Each row is a point. Each copy is the shape, with its points in the same order, turned, moved and blurred by noise. Is it also mirrored, or only turned?

Shape, 7 rows:
[[ 25 -15 -16]
 [  8   3  22]
 [-58 -10   7]
 [-35  54 -20]
 [ 13  -6  33]
 [ 59  35  15]
 [-25  10 -56]]
Copy 1, 7 rows:
[[ 28  -4  -9]
 [ -1  12  22]
 [-51 -31   5]
 [-52  29 -38]
 [  6   9  36]
 [ 33  62   9]
 [-19 -12 -59]]
Copy 1 is: only turned
Copy 2:
[[ 24  25  29]
 [ 14 -17  33]
 [-47 -10 -14]
 [ 13 -34 -53]
 [ 17 -21  45]
 [ 73 -22  34]
 [ 10  27 -40]]
Copy 2 is: mirrored

Shape:
[[-27  48 -40]
 [-18  -2 -41]
 [-14   1 -43]
 [  8  40 -30]
 [-22  -2 -11]
 [-29 -50  45]]
Copy 1, 6 rows:
[[ 15  36 -60]
 [  7  -8 -48]
 [  0  -9 -44]
 [-22  26 -51]
 [ 11  -2 -12]
 [  9 -37  53]]
Copy 1 is: mirrored
Copy 2, 6 rows:
[[ 11  58   8]
 [ 12   4  31]
 [ 21  13  29]
 [ 31  26 -10]
 [ -7   2  18]
 [-54 -60  12]]
Copy 2 is: mirrored
Copy 3, 6 rows:
[[-27  30 -62]
 [ -1 -14 -56]
 [ -6 -11 -47]
 [  1  31 -41]
 [-15 -12 -25]
 [-34 -38  47]]
Copy 3 is: only turned
Copy 4, 6 rows:
[[  5 -30  65]
 [ -1 -38  11]
 [ 12 -34  16]
 [ 20   4  36]
 [-22 -23  12]
 [-93 -14 -21]]
Copy 4 is: mirrored

Shape, 7 rows:
[[-10 -68  10 -41]
 [ 28  -7 -29  52]
 [ 19   7 -39 -35]
 [ 36  59  49  -7]
 [  4   7  48  -6]
 [ 26 -44 -17   8]
 [-12   8  26  15]]
Copy 1 (7 x 4):
[[-20 -21   9 -71]
 [ 15 -35 -26  42]
 [ 23  20 -49 -25]
 [ 25  62  36  31]
 [ -8  29  39   2]
 [ 14 -36 -15 -15]
 [-22  10  23  22]]
Copy 1 is: only turned
Copy 2:
[[ 70 -44 -39 -11]
 [-29 -22  30 -11]
 [ 19  29 -26 -50]
 [ 10  77  -4  35]
 [ 31  20 -19  35]
 [ 22 -27   9 -18]
 [  2   3 -21  38]]
Copy 2 is: mirrored
Copy 3:
[[ -4 -74  24  -7]
 [ 21  13 -18  63]
 [ 24 -13 -40 -15]
 [ 15  59  46 -33]
 [-17   8  50  -6]
 [ 30 -35  -4  31]
 [-18  12  29  20]]
Copy 3 is: only turned
Copy 4, 7 rows:
[[-54 -59   1 -40]
 [ 46  -7  25  23]
 [  7  10  -1 -53]
 [-18  68 -41  20]
 [-49  16  -7  15]
 [ 13 -41   5  -8]
 [-33  15  21  17]]
Copy 4 is: mirrored

Shape:
[[ 10 -20 -11 -41  10 -33]
 [ -7  16  57 -24 -44  35]
 [ 17  -5  24  17 -27 -34]
 [-25 -50  17 -25 -30 -28]
 [  4 -32 -19 -12 -15  79]
 [ 30  63  57  -5  -5   2]
 [ 23   8  -1   8   8 -23]
 [-31  49 -36 -11 -20  -4]
 [-17 -52  -1 -26  19 -41]
 [-21  28  45 -31  -5  12]
 [ 38 -81   1 -20 -65  16]]
Copy 1 (11 x 6):
[[ 11 -31   1 -24   9 -15]
 [ -9  11  65   6 -32  42]
 [ 16   2  23   0 -34 -34]
 [-40 -39  21  -8 -34 -26]
 [  3 -34 -19  29 -30  76]
 [ 38  49  73  -5   9   4]
 [ 33  14   5   1   1 -27]
 [-20  49 -21 -21  -3  14]
 [-16 -47  -6  -7  11 -38]
 [-20  17  54  -3  14  22]
 [ 16 -76   9 -12 -86  17]]
Copy 1 is: only turned
Copy 2:
[[  8 -12 -14 -58  29 -25]
 [-34  32  10 -32 -33  40]
 [ 16  -5  33  -8  -9 -22]
 [-14 -41  -2 -60 -15  -6]
 [-53  13 -82   1 -15  15]
 [ -3  66  49  -3  20  15]
 [ 15  12   2  -2  23 -22]
 [ 47   7 -23 -12  12  50]
 [ -1 -55  -6 -53  32 -24]
 [-18  25  22 -37   4  48]
 [-37 -14 -45 -48 -63 -49]]
Copy 2 is: mirrored

Shape, 11 rows:
[[ -4 -26  -1  28 -13  33]
 [  4 -35  31  17  19 -35]
 [ 27 -31  32   0  10 -26]
 [  2 -19 -29 -13  15  32]
 [-15 -20  34 -71 -22   2]
 [-18 -61  25 -64 -11  52]
 [-19 -28   7  12   1 -11]
 [ 37 -17  27  -8 -54  20]
 [-11  10  23 -18  21  72]
 [ 17   1  28 -62 -10 -40]
 [ 22 -34 -29  23 -11 -41]]
Copy 1:
[[-18 -33 -13   2 -13  17]
 [  3 -31  36  27   5 -39]
 [ 17 -24  43   4   1 -27]
 [ -8 -26 -23 -28  31   8]
 [-26 -40  33 -74  -4 -48]
 [-24 -89  15 -72   9  -6]
 [-18 -31   0  10  -1 -29]
 [ 13 -19  23 -43 -49   8]
 [-54 -23  21 -43  28  37]
 [  5  -3  43 -54   2 -63]
 [ 34 -11 -21  20  -7 -39]]
Copy 1 is: only turned
Copy 2:
[[  -4  -44    7   42   -8   14]
 [ -26  -37   16   23   19  -57]
 [  -5  -35   29   16    7  -57]
 [  28  -47  -29   12  -11   -1]
 [ -12  -54   22  -54  -38  -22]
 [   7 -108   13  -36  -34    3]
 [ -29  -39   -6   21   -3  -23]
 [  11  -31   57   15  -48   -8]
 [  26  -47    9  -22   20   43]
 [  -5  -13   22  -45  -30  -61]
 [  -7  -17  -12   56  -28  -59]]
Copy 2 is: only turned

Shape, 13 rows:
[[   6   14  -44   18  -11   35   49   20]
 [  16   15   30 -104   26   32   -4  -62]
 [   7  -11   21    4   -6   49   31   19]
 [  23  -27   13    7  -48  -21   -7  -17]
 [  -5  -15   -9   29    4   12   14   36]
 [ -19  -32   21   -5  -60  -74   31  -37]
 [   4   40   -6  -39    8   27  -20    3]
 [  43    3   39    6  -23  -68   51  -28]
 [ -38  -16   -2   29   17   23  -16    7]
 [  35  -49  -33  -16   17   29   18   17]
 [ -13  -26  -18    9   17   36   13   81]
 [   4    4    0  -44   43   33  -13  -34]
 [ -29   -8   36   31  -44  -42  -19  -38]]
Copy 1 (13 x 8):
[[-33  -8 -53  28   0  23  54  37]
 [ 23  -1  67 -40  58  56 -13  -3]
 [-22 -12   1  19 -31  48  23  29]
 [-17 -44  22  46  -9 -27  -4  -3]
 [-32 -19 -38  14 -37   7   8  33]
 [-57 -32  45   9  -7 -69  21 -35]
 [  6  25  -1  10  29  26 -17  30]
 [ 22 -29  29   5 -24 -62  45 -23]
 [-44  -7 -38   5 -36  27 -31   1]
 [-15 -67 -20  -1   5  33  10  54]
 [-48 -13 -44   1 -42  27  -2  80]
 [  6  -9   5 -27  28  50 -26   5]
 [-43  -7  17  39 -29 -38 -27 -51]]
Copy 1 is: mirrored
Copy 2 (13 x 8):
[[-18  36  -5 -16 -21  57  -6  38]
 [ 27  56 -10 -67  73 -10  46 -59]
 [ 25  16  -1   3  -9  49  35   7]
 [ 11 -12  36 -20 -35 -11  -1 -27]
 [  8 -17  -8   4 -15  30   2  34]
 [-58 -26  47  -9 -36 -41  24 -45]
 [ 29  45 -41 -27  23  -4  -3  -4]
 [-24  17  83   3  -8 -42  31   4]
 [  8 -30 -30  14  14  35 -15  -5]
 [ 21 -15   7 -64   3  45  20  32]
 [ 24 -25 -47  -6 -19  46  22  59]
 [ 26  21 -19 -41  64  16   8 -20]
 [-14 -27  23  29 -19 -29 -17 -56]]
Copy 2 is: mirrored

Shape:
[[ 24  50 -13  18  23 -13 -31 -36  15]
 [ 38 -12 -14  42  38  34  40  23 -37]
 [ 48  38 -44 -21  29  60  44  34 -18]
 [ -2  12  16  11 -14  22 -27 -51 -22]
 [ 38 -42 -26   2 -48 -18  46 -44 -49]
 [ 47 -37  -5 -16  11  44 -44  -7  37]
 [  4  52   2 -24  -2  23  18 -11  26]
 [-38 -44  13  -9  18 -29 -20 -13   5]
 [ 60 -31  -8 -38 -28  13  26  12 -53]
 [-15  16 -59  15   5 -40 -19 -15  36]
 [ -7  -8  49  42 -19   6   0  22 -26]
 [-45  23  21 -48 -43   7  22  34 -62]
 [-11  -5  41   9  21 -27 -17  17  12]]
Copy 1 (13 x 9):
[[ -2  29  -7 -18 -35  -8 -41  47  19]
 [ 19 -23 -16  56  38  -7   7  51  -6]
 [ 45 -24   6   5  45  46  29  57  27]
 [-29  11   9  25 -42  28 -30   3  -6]
 [ 60   1  -4  57 -36  -2  19 -39 -36]
 [  9 -36  45  20   5   1 -66  -4  50]
 [-11  17  24 -15 -12  22  25  16  42]
 [-42 -23  13 -10  -3 -41 -20 -41 -17]
 [ 59  -9  35  40  27  28   7 -22 -31]
 [  9  14 -42 -39 -19 -36 -24 -13  36]
 [-46  34   7  62  27  -9  -8  -9 -10]
 [-34  33  15  -3  42  56  43 -40 -40]
 [-45  21  30   2  19 -42 -16  -3  -1]]
Copy 1 is: mirrored
Copy 2, 13 rows:
[[ 10   3  30  -3 -46 -50 -32  19 -33]
 [ 51 -24   1  66  -3   7  34  35 -37]
 [ 68  12  12   4   0   9  37  89 -56]
 [ 19  -8  15  -6 -30  14 -39 -12   6]
 [ 15 -38 -51 -19 -39  32  50 -27 -23]
 [  0 -41 -14  -4   4 -25 -27  73  25]
 [ 18  33  45 -28 -17 -11  11  38  -7]
 [-40 -22   9   3  41 -15 -14 -23  -5]
 [ 62 -32 -46 -26  13  11  44  17 -11]
 [-51  25  -5  -3 -20 -43 -15  16 -56]
 [ 33  17   0  48  13  -8   3 -27  26]
 [ 51  56   3 -33  58  35  18 -32  -9]
 [  0   0  26  21  30 -51  -5 -17   8]]
Copy 2 is: mirrored
Copy 3:
[[  6   0 -65 -17  16 -53  16   5  28]
 [ 26 -29  11  40  37  -8  58 -55  21]
 [ 31  13 -24  10  21   6 103 -25 -25]
 [ 18 -45 -33 -69  20 -15  12 -28  38]
 [ 43 -61  10 -15 -56 -12  10 -81   4]
 [ 30  -8 -49  -2   5  60  17   2  61]
 [ -7  25 -19 -52   5 -11  52  -6  11]
 [-20 -20   0 -26  21  14 -55 -25  14]
 [ 71 -36  23 -10 -21  25  36 -21 -11]
 [-47 -18 -58   5 -15 -30 -13  -1  -6]
 [  4 -56  44 -17  28 -16  19  -8  51]
 [  5 -48  60 -82  11   1  26   2 -50]
 [ -2  -6  29 -13  37 -21 -23  11  36]]
Copy 3 is: mirrored
Copy 4, 13 rows:
[[ 28   3 -28  22  23 -45 -19  41  10]
 [-20 -30 -43  13  37  39  29 -12 -48]
 [  2  29 -68 -49  25  33  15   4 -45]
 [ 17 -55   3  -5 -16 -25 -25  30  -5]
 [-19 -82 -63  -9 -33 -38  49 -24   8]
 [ 63 -39 -16 -37  33  27   0   9  44]
 [  7  25  -8 -38   0  -9   8  47  -8]
 [-11 -41  33 -11  17 -24  -2 -12  71]
 [ 19 -44 -54 -50 -28  -5  42 -58 -12]
 [-21  10 -38  24  21 -31 -18  17  75]
 [-11 -32  28  31 -25  31  12 -11 -10]
 [-40  -6  28 -48 -70 -12  -9 -48 -23]
 [  4 -16  40  17  11  -1  25  -8  31]]
Copy 4 is: mirrored

Shape (14 x 9):
[[   9   15   94   21  -37  -28   14   26   -6]
 [ -31   -4    8   -9  -33   -2  -52   40   30]
 [ -23    8   -1   32  -39   -8   12   37   27]
 [  34  -11   -6   43  -42   -1  -58  -13   46]
 [ -27  -69  -17   70   53  -21   14   41   -1]
 [   8    7  -34    0  -45  -33   19   27   39]
 [  14    4  -33   -2   78  -18   -8    2 -108]
 [ -25  -13   30   -8  -27  -24   23  -39   25]
 [  -2   22    5    3   43  -16   -2   31   40]
 [  30  -18  -26   64  -17  -26    7   27   -1]
 [ -31   10  -31   -1  -31   -9    8   12  -25]
 [  89    5   17   -5  -20   46  -27  -39   43]
 [ -30   -2  -12    5  -15  -31  -24  -36    9]
 [ -28   22   -7   28  -11    0   -3   -2   11]]
Copy 1 (14 x 9):
[[  21  -19   68   35  -61  -17   -6   18   16]
 [ -15    0  -20  -26  -32  -17  -41    5   55]
 [ -26    9  -10    5  -26   -6   15   33   35]
 [ -16   23  -15   47    7   -1  -23  -40   77]
 [ -71  -17  -17   15   48  -72    3   22  -34]
 [  19    7  -38   -7   -7    5   39   11   35]
 [  11   24   -4   -1   53    9  -70   -1 -113]
 [  -9   28   40  -22  -27  -11   34  -35   13]
 [  17   15   10  -23   32  -44  -14   33   24]
 [ -20    0  -27   55   20   -8   12   13    0]
 [ -13   31  -24  -18  -21   27   -4   10  -16]
 [  27   -4   47   21   50   48  -23  -50   80]
 [ -12   54   -5  -15  -13  -16   -6  -39    7]
 [ -21   46    8   -1   -5   -1   -8   16   15]]
Copy 1 is: only turned
Copy 2:
[[   9   -6   95  -48  -31   -7  -19   17    5]
 [ -54  -25   -2   -5  -41   -4  -40   -6   30]
 [ -13    5   10  -34    3    9  -22    2   58]
 [  12  -65   -1  -13   -7  -25  -20  -71   44]
 [ -40  -68    0  -26   89   37  -14   45   12]
 [   1    7  -19  -44    8  -39   -6    0   54]
 [  44  -12  -34   16   64    6  -24   46 -111]
 [ -43   15   39  -50   14  -13   16  -31   -3]
 [ -24   -8   16   23   25  -35    5   30   25]
 [  31  -45   -3  -35   47    1  -17   10   36]
 [  -8   25  -37  -27   15   17  -32    3   -4]
 [  42  -50   15   29  -38  -37   55  -48   14]
 [ -30   -5   -7  -25   20  -12  -22  -48   -7]
 [ -12    9    7   -3   19    3  -24  -23   23]]
Copy 2 is: mirrored
